Rows are points. To make a cloud, some directions were put in groups of two or more. Within a group, all points are equally far from the middle, so they leave a hole (a ring in 2 directions, a hollow ball in 3). The other directions are filled evenly. Then the cloud was stretched, turned, moved and blurred a little. How many holes are there, and how many directions does each take, smallest first?

Cloud (20 x 3):
-51	1	-25
-28	25	53
-66	-4	1
71	-31	-46
-54	-51	3
41	8	-61
41	-29	16
-21	-46	-51
29	50	19
-62	-23	10
-8	25	47
-34	-75	28
31	32	21
-19	-44	-52
-42	-59	29
-5	0	44
-37	12	51
20	-60	30
57	-15	-5
34	14	19
Holes: 1 (2)

Cloud (46 x 6):
5	-27	-17	4	-79	73
-47	34	33	-36	46	5
-53	59	-16	-60	-14	-7
61	-59	-31	22	-25	29
-15	6	-61	-69	-13	53
12	5	-29	-13	-89	-24
-32	47	-51	-58	-41	-19
-6	70	-19	-2	26	-29
49	4	52	-33	-7	50
-31	16	-63	-35	-61	-26
-4	11	-70	12	1	-60
84	-27	-6	-27	-10	6
-6	-30	17	35	19	56
-76	46	15	-18	1	33
8	6	-105	-16	-46	5
11	11	-14	-93	23	18
-44	17	-54	52	-34	6
2	13	39	-1	9	-47
-44	77	4	-9	-3	36
73	35	-4	2	-25	29
-40	8	-1	29	-82	-11
7	-58	-32	-22	38	-27
-10	4	6	17	24	-60
8	20	-28	-72	53	0
5	-33	-6	-3	-37	-53
15	-13	64	19	3	-2
-80	-10	-13	-12	-28	-4
-50	-27	34	17	-52	22
-1	-34	17	54	0	37
3	-10	-24	15	55	-35
67	40	-51	15	-48	23
-30	59	-37	37	-39	-39
-85	19	-4	-9	4	26
-48	-19	60	-6	-20	43
11	2	-30	-34	-53	92
68	-35	-47	-25	18	-14
-15	86	-10	13	-19	-17
-45	71	-61	-7	-24	-26
-15	4	19	-5	-55	91
36	-6	-34	-25	65	0
-36	-25	-49	21	9	41
6	-43	-29	-42	50	49
-57	-32	22	-26	-42	17
-20	5	-23	-91	0	35
12	36	42	8	30	28
-66	6	7	11	-68	7
Holes: 2 (3, 3)

Cloud, 82 rows:
-22	40	30	3	19	-10	-47	-2
-14	-33	21	-6	80	10	14	-26
-44	41	-8	-23	-1	2	47	62
10	-22	-62	-36	9	-19	-12	-56
-12	7	9	36	-40	55	9	91
27	-30	7	-11	-34	-81	14	48
-44	-53	29	62	6	-6	-14	28
-22	8	9	113	-9	5	7	73
-12	13	-20	53	-8	10	9	-40
12	47	-20	64	-46	25	-49	17
-47	34	-31	37	71	60	3	-2
-25	26	-20	-58	11	-2	22	-65
45	55	-15	25	-86	-17	-46	39
68	1	-35	-41	-30	-64	-21	-31
-51	-53	26	-3	89	16	40	-3
-5	-13	-4	-95	-17	-27	5	-14
6	41	4	-1	14	8	-54	78
-46	-30	35	-25	2	51	-2	-32
10	-34	49	31	-35	-52	-7	67
14	56	-24	-62	15	-13	32	-8
44	57	-10	25	-94	10	-9	34
-4	28	27	-2	-4	52	25	54
47	66	-11	20	-60	-35	-46	40
-28	-63	4	25	-42	3	49	-32
-21	49	-4	-24	21	-48	-31	-7
45	16	13	41	26	-19	-22	70
-9	-27	18	11	45	16	12	-58
-25	12	-46	-61	20	16	15	-64
-8	86	-43	43	-23	-36	-37	79
-10	-16	56	34	-23	5	56	62
38	-5	-45	-61	28	-21	-24	-32
28	41	43	-31	3	8	-9	6
-29	-68	25	46	-59	-1	-11	27
-36	17	-4	19	-69	7	38	49
-14	-25	-63	41	-9	-15	0	40
-87	-52	38	49	-5	-18	5	27
-73	71	-6	48	-15	14	18	47
15	-95	34	-69	0	11	27	-9
3	55	9	49	9	-13	-66	36
-58	26	-55	26	46	-17	-13	-2
21	0	23	-59	-1	47	25	4
18	-5	17	-70	19	31	-15	-23
-67	29	-49	3	71	11	-21	-3
22	34	14	-49	-42	-45	-17	15
54	-18	9	64	-73	-13	14	54
31	-29	-15	-2	-69	-44	44	72
51	25	29	-43	-35	-12	-31	-19
-62	-65	21	-5	0	-34	34	-21
-31	53	22	25	9	56	21	5
70	-4	-35	-24	-19	-59	16	37
-13	-24	-31	29	42	32	-21	-16
-14	27	9	0	5	72	18	-25
19	35	-4	-67	-34	-6	40	-32
-39	33	-6	60	32	35	-33	-12
19	-47	-31	13	-58	-60	-8	34
10	60	-43	24	-69	-22	-36	54
41	-12	39	31	6	-16	21	69
-10	-42	-38	-36	21	-11	59	-62
-89	-58	6	-31	32	-13	66	1
-5	39	-4	-60	67	9	0	10
27	74	-44	3	27	-19	18	56
-17	17	3	-12	10	78	22	-15
-34	-75	45	-13	-18	45	48	-30
-48	10	-23	59	12	-14	42	2
0	28	16	-24	82	19	-9	-23
20	54	18	28	-17	-5	-64	51
22	-43	-14	20	-110	-40	10	65
-48	-21	15	10	29	-24	69	-24
-71	-58	2	31	-10	61	9	45
-61	-35	-14	1	-67	10	19	0
-50	-33	31	-7	15	61	53	30
-6	-61	-24	11	-88	-39	-1	50
-1	9	0	-5	-24	57	27	64
12	-3	29	19	-72	46	30	43
-12	-32	20	11	-31	-78	1	69
-78	-26	-10	4	11	68	-1	22
58	37	-63	-1	-29	4	-46	48
-12	-32	1	51	-1	34	44	83
91	46	-1	2	-16	6	-29	27
-64	45	19	23	36	36	0	-30
46	-29	18	52	-68	-39	-10	59
-48	-3	-20	-5	-1	9	-47	74
Holes: 3 (2, 2, 3)
